Each row of a before or after table is a point. One or more steps were done to the points. Then noise was added and the rows were shuffled. The steps act on how far a point lies along the listed directions, d1 being the first. Write out the steps. A step turns or swaps two directions, mirrors them in a line or flattens them onto one, adds a multiple of one to another, or multiplies one. Angles are multiples of 10 degrees, from the lower direction toward the higher: turns from -170 to 170, lines from 10 to 170 but not 90. Use the fewest steps. Two steps may share a direction if one is a turn and the other turns, adds or multiplies; they go together, in the order done. Otherwise the lowest direction goes first.
In the rows, 128 means zero.

Directions:
(1): [ 60 146 155]
(2): [136  76 182]
(3): [160 179 173]
Before, 9 rows:
[[135 123 160]
 [140 145 140]
 [123 156 152]
 [143 137 151]
 [138 114 138]
 [120  89   7]
 [116 160 126]
 [ 63  87  43]
 [149 136 149]]
After:
[[126 153 150]
 [140 136 149]
 [122 157 123]
 [108  92  13]
 [142 144 141]
 [148 142 150]
 [134 114 139]
 [139 120 162]
 [ 71  89  42]]
Steps: multiply d1 by 0.7

Directions:
(1): [146  99 140 202 174  79]
(2): [195 189  92 156  97 122]
Before:
[[141 148 118  67  94 166]
 [151  65 142 194 180  85]
 [ 99 127 146  92 129 182]
 [ 22  77 154  65 159 184]
 [147 140 105 180 139 125]
 [106 118 183  89 138 158]
 [110 125 124 102 112 135]
 [147 123 128 164 148 149]
 [149  70 185 216 187  93]
 [115 169 111  52  73 195]
 [ 93 106 105  82 116 124]]
After, 11 rows:
[[211 206 113 126  63 172]
 [199 178  82 110  73 156]
 [160 129 172 170 159 111]
 [107  69 158 127 171 117]
 [ 74  49 173 155 191 113]
 [134 109 153 176 173 127]
 [138 141 120 126 125 174]
 [119 108 130 144 139 107]
 [165 125 117 249 193  84]
 [112 147 103 106 104 169]
 [126  97 106 153 147  81]]
Steps: turn d1 and d2 by 130 degrees

Directions:
(1): [102 197 129 190  44 132 137 127 151]
(2): [ 69 164 113 102 159  94  63  71 168]
(3): [137 125  26 134 146 115 189 123 176]
Before (9 x 9):
[[ 64 210 119 140 133 104 102  85 178]
 [124 108 233 103 120 138  80 149  64]
 [ 92 133 145  98 160 115  99  94 119]
 [114 158 159 172  92 128 126 137 121]
 [ 71 153 121 126 131  88  82 106 162]
 [118 107 112  77 177 113  99  88 136]
 [ 89 170 142 142 107 131  91 102 158]
 [153 105 227 111 137 137  93 170  59]
 [132 115 131 147 114 112  83 115 156]]
After, 9 rows:
[[ 85 152 147 115 130 116 105  95 125]
 [117 153 158 168  99 129 123 136 118]
 [ 52 248 119 175  84 106 107  84 186]
 [112 128 114  95 150 111 101  85 141]
 [124 100 234  94 131 137  81 150  59]
 [ 59 187 122 158  92  90  87 106 173]
 [131 124 134 157 102 112  86 116 158]
 [158  88 227  97 159 136  89 170  53]
 [ 81 192 143 162  83 133  97 104 165]]
Steps: add 0.7 times d2 to d1

Directions:
(1): [ 85 126 111  80 132 145 183 138  58 113  63 201]
(2): [190 191 110 146 163  78 124 183 104 190  74 121]
(3): [162 217 143  66 121 174  90 149 161  77 145 164]
(4): [111  91  66  95 177 153  93 183 120 178 200 157]
(5): [153 126 162 112 124 205 127 143  40 136 137  47]
Before (12 x 12):
[[126 156 128 140 128  78 176 141  92 147  22 153]
 [132  98 101 126 181 157  99 147 141 156 212  94]
 [ 99 105 127 119 116 165 150  97 112  76 139 166]
 [ 99 129 121 156 140  67 146 104 107 132   7 156]
 [ 86 108 121 142 109  66 198 108 114  81  43 199]
 [ 96  86 141 165  97  74 199  81  93 135  64 102]
 [165 170 159 186 109  46 157 117 149 106  12 142]
 [147 107 133 173 103  30 159  92 140 146 106 127]
 [ 92 116 116 185 122  27 200  94 132 145  64 166]
 [135 179 133 211 135  72 148 107 166 146  72 144]
 [161 110 150 112 130 179  74 143 146 139 222  53]
 [ 77  94 113 147 143  93 155 122 125 150  93 154]]
After:
[[151 137 102 164 156  88 148 140 102 154  91 154]
 [177 122 179 147  85 119 129  94 107 122 156  45]
 [137 149  88 103 185 140  87 162 172 141 194 151]
 [121  97 139 166 141 122 128 131 106 173 128  65]
 [146 177 107  76 142 118  84 159 214 116 168 194]
 [135 107 214 161  74 163 155  82  95  62  82  55]
 [142 102 181 194 106 130 156  95  75 148 130  11]
 [140  82 155 187 113 103 180 120  44 137  74  48]
 [ 99  71 167 174 113 137 123  75  83 124  75  45]
 [130 151 187 174 103 201 135  86 104 103 129  59]
 [139 102 156 196  90  72 153  82 140 145 115  44]
 [ 83  62 163 160  95 143 163  81  93 114 106  71]]
Steps: turn d1 and d3 by -60 degrees; turn d2 and d5 by 160 degrees

Directions:
(1): [ 53 178 147 108  61 112 116 124  61 113 132 170 163  36 161 145 157  88]
(2): [108 131 133 207 105 139  79  87 181 209 159 111  80 108  85 167 164  61]
(3): [ 83  81  91  91 205  94 139 136 182 112 147 158 131 123 170 175 234 129]
(4): [115 134 149  54 150 164 133 102 115 100 139 193  49 183 118 125  97  30]
(5): [114  97 143 148 126 133 114  86  84  48  92 134  98 125  40 222 137 182]
Before (13 x 18):
[[146 106 132 176 120 121 130 136 124 130 107  84 149  93  90 150 143 167]
 [146 123 126 175  88 137 129 141 145 179 142 109 150  80 112 123 134 137]
 [162 118 102 112 169 123 153 171 198 182 145 120 159 175 207  77 130 140]
 [137 111 126 200  81 143 107  71 136 162 145  98 141  77  41 191 129 142]
 [179 101 159 197 100 168 133  76 136 110 114  83  64 176  54 151  88 196]
 [110  82 127  91 191 139 134 112 212 161 187 158  65 212 146 158 185  17]
 [114 155 173 182  91 122 102  82 113 117 139 104 124  83  60 185 130 125]
 [112 150 122 120 111 140 118 128 116 122 129 151 133  97 136  90  97 113]
 [140 128 126 184 102 118  97 103 167 169 160  86  84 126  74 143 108  86]
 [163 123 134 249  75 131  91 110 134 165 109  48 152  96  39 161 129 183]
 [128 124 145 122 144 142 124  81 116  69 141 156  98 169  81 164 112 146]
 [159 109 137 177  94 146 115  90  90 106 109 120 138 120  37 177 116 200]
 [129 145 110 142 112 105 137 180 143 143 143 103 210  83 168 102 143 162]]
After (13 x 18):
[[145  83 127 109 136 142 134  97  83  54 105 162 122 147  62 186 130 195]
 [118 117 126 167 148 119 108  82 154 111 157 130 115 138  84 187 163 163]
 [149  95 112  92 130 126 174 114  91  54 112 130 193  96  91 166 114 226]
 [160 120 132  96 112 141 165 164  94 107 119 139 163 108 131 101  92 162]
 [147 106 134  86 154 130 157 146  93  73 103 135 121 133 113 136 121 150]
 [119 136 154 122 127 101 135 112  82  45 121 118 169  89  95 179 136 193]
 [161 117 109 146 117  89 138 149 120  99 123  72 170 116 107 120  94 208]
 [174 138 125 109 143 149 143 154 183 196 152 129 125 192 180  61  88  93]
 [110 153 130 141 105 141 106 118 124 129 130 145 126  90 117 110 102 118]
 [144  94 102 199 141  85 128 165 229 225 171  59 194 130 178 119 203 154]
 [126 161 135  58 129 144 149 157 106  96 142 167 149 146 157  82  81  74]
 [170 104 128  80 145 129 161 150  52  14  70 128 165 162  87 130  88 226]
 [174  77 145 162 135 146 151  88 126  64 101  95  79 174  67 165 110 238]]
Steps: turn d2 and d4 by -120 degrees; turn d3 and d5 by -30 degrees

Directions:
(1): [180  77 116 104 171  91 118  76 166 104 121 161  63 183  84 113 113 153
  18 133]
(2): [ 72 181 124 108 144  67 193 120 157 201 168 146 138 169 144  76 113  33
 100 143]
Before (11 x 20):
[[149 120 137 156 121 131 117 116 124 122 136 152 128 131 164 146 134 162
  139 128]
 [ 53 187 110 103 157  55 222 122 156 211 178 151 157 184 141  80 110  34
  117 134]
 [ 95 156 138  97 169  52 204  99 168 187 143 154 105 192 126  62 100  39
   76 137]
 [ 97 133 151 149  92 199 130 181  89 155 121  69 194  46 174 176 127 138
  236 135]
 [101 154 130  92 143  71 182 122 117 173 139 123 100 176 112 103  91  93
   95 113]
 [141 129 146 156  95 207  61 185  56  60  90  83 188  54 139 177 146 218
  246 118]
 [ 83 185 156 110 134  93 183 145 167 168 161 137 116 156 141  71 118  66
  132 169]
 [ 84 185 151 151  76 185 144 196  95 159 133  73 189  63 168 147 134 104
  249 126]
 [182  67 150 138 111 169  80 121 110  84  92  99 101 127 130 157 150 193
  132 130]
 [ 91 107 132 124 148  93 142 122 161 146 148 156 152 160 109 139 126 117
  118 115]
 [110 135 156 167 102 160 106 148  96 145 108 132 174  92 148 138 148 122
  194 141]]
After (11 x 20):
[[100 170 157 123 114 138 152 163 138 140 142 117 129 118 145 106 131 101
  170 163]
 [116 155 129 119 138 117 122 144 113 126 129 124 154 134 133 112 125 131
  137 136]
 [ 75 145 143 126 120 144 164 156 122 196 144  92 176  93 167 137 109  86
  167 148]
 [ 99 100 128 135 142 116 126 133 148 131 134 143 160 141 112 153 133 142
  140 111]
 [168  79 138 123 126 129 102 111 127 110 107 118  92 165 127 128 143 160
   86 140]
 [117 131 150 127 136 129 151 133 126 135 112 124 130 120 136 115 124 110
  167 119]
 [119 141 133 109 129 115 143 144  97 147 119  96 111 139 119 124 100 136
  141 100]
 [ 73 167 112 128 125 118 167 155 117 164 150 121 184 125 148 126 130 106
  192 116]
 [102 139 157 152 117 131 126 142 113 164 121 148 163 118 140 116 136  93
  163 153]
 [ 72 205 146 130  98 148 176 175 127 187 152  97 176 104 166 114 122  64
  205 140]
 [148 128 133 152 122 123 127 108 137 134 140 155 127 141 166 141 126 153
  122 130]]
Steps: flatten d1 and d2 onto the line at 150 degrees

Directions:
(1): [107 152 107 164 123 102 180 150 122 158  99  84 179 116 190  43  85 187
 135 178 130 114 117 126  60 149  96 128 157 122  79  98]
(2): [101 114 249 179 146 155 164 150 182 151 130 181 160 121 163 125 128 103
 125 183 127 175 159 133 161 122 109 117 130 116 185  94]
(3): [152 151 105 156 149 104 107 157 153 137  90 126 184  79  82 114 124  97
 131  40 123  86 102  90 166 148  96 115 142 116 168  27]
(4): [ 48 182 110 198 150 138  91 136  93 137 175  85  87 130 152 151 110  62
 179 140 122 152 120 126 162 174 157 116  91 111  79  92]
Before (12 x 32):
[[106 197  43 130 146 129  35 121  73 104 165  99  81 129  67 219 150  38
  150  60 127 110 109 127 204 153 186 118  87 125  99 124]
 [ 82 166 115 158 157 133  66 119 149 125 144 119  93 115 127 160 118  50
  162  84 123 123 117 116 175 160 131 110 100 121 155  40]
 [138 137  56 117 132  76  73 116  91  96 104  93 125 123  80 103 133 122
  130  85 139  84 106 141 123 130 121 123 125 128  96  99]
 [ 83 158 124 164 159 124  90 132 117 128 164 108 111 125 130 164 109  49
  179  91 115 146 122 110 173 186 159 126 106 122 102  70]
 [ 78 154 127 142 172 128  34 127 123 127 194 143  56 110  74 217 149  10
  185  69 121 149 135 105 219 146 170 116  86 113 155 103]
 [132 133  92 116  99 113 170  99 110 122  98 127 136 114 147  68 103 202
  119 124 123 101 133 123  66 105 109 131 162 158  94 141]
 [123 158   7 129 105  67 141 155 104 117  85  61 152 104 122  89  88 181
  131  70 151  69  95 108  82 172  93 116 185 121  73  99]
 [184  74 193 102 114 135 140 120 185  87 121 194 148 152  99 162 167 108
  103 106 145 142 131 144 161  79 129 134 128 143 190 167]
 [185  96  85  61 120 109 155  92 134 107 120 121 122 137 113 116 140 196
   89 134 130 103  90 153  82  75 139 135 173 152 108 199]
 [126 110 182 125 128 141 120 128 125 131 135 166 111 115  97 166 157  66
  105 107 133 158 169 121 196 103 157 113 125 120 180 133]
 [157  90 150 100 111 155 161 118 115 120 157 141  85 164 126 149 156 166
  110 141 141 141 135 163 111 119 133 139 120 135 137 203]
 [145  39 177  69 108 132 160 121 157 114 121 193 125 167 156 120 132 178
  113 197 124 163 163 144 115  78 120 135 139 142 163 213]]
After:
[[134  73 184  70 109 111 201 120 155 151 122 162 140 146 189  70 117 228
  113 239 135 150 171 146  37  77 111 151 165 142 132 219]
 [ 66 154 130 202 129 127 149 140 123 124 162  88 127 153 199 107 101 107
  171 187 140 158 116 150 112 153 149 123 111 127  55 127]
 [180  61 189  62 118 132 179 117 164 123 114 184 152 151 143 120 128 172
   99 152 132 149 160 132  97 107 130 151 155 155 150 169]
 [120 161  72 142 131 127  90 103 100 103 131 135 100 102  76 150 127  98
  143  34 113 101 117 105 163 125 138 119 123 148 123  96]
 [190 104 112  39  90 111 183 113 115 121  90 143 162 157 145  97 138 237
   70 189 143 108 141 160  48  81 125 145 171 156 105 239]
 [141  82 178  68 111 145 155  87 178 113 122 173 103 161 162 124 133 174
   99 185 139 142 157 152  85  86 124 132 136 150 174 177]
 [119 174  25 143 152  97  98 120 102 121 146  57 113 107 107 132 113 111
  148  85 120  96  59 128 133 140 151 116 145 125  66 103]
 [ 87 131 163 159 112 121 180 138 103 159 129 116 130 130 184  89 112 135
  111 207 133 164 169 137 107 120 140 120 146 116 106 147]
 [ 57 159  84 210 157  97 108 173 120 156 129  90 152 108 167  86  77  91
  192 138 114 133 115  99 152 173 112 110 118 104  94  49]
 [150  98  92  73 115  94  85  96  91  83 119 118  99 156  80 124 155 146
  107 122 140 107 129 164 113  96 135 132 121 142 107 175]
 [163 104  56  53  99 109  81 112 115  66 130 137  65 144  42 216 153 118
  109  26 150 102 126 126 158 123 142 126 148 135 141 184]
 [118 156  94 183 138 118 155 159 103 153 134  82 143 119 144  90 110 149
  145 107 137 107 101 129 108 178 106 119 132 111  97  84]]
Steps: turn d1 and d3 by 140 degrees; mirror d2 and d4 in the line at 10 degrees
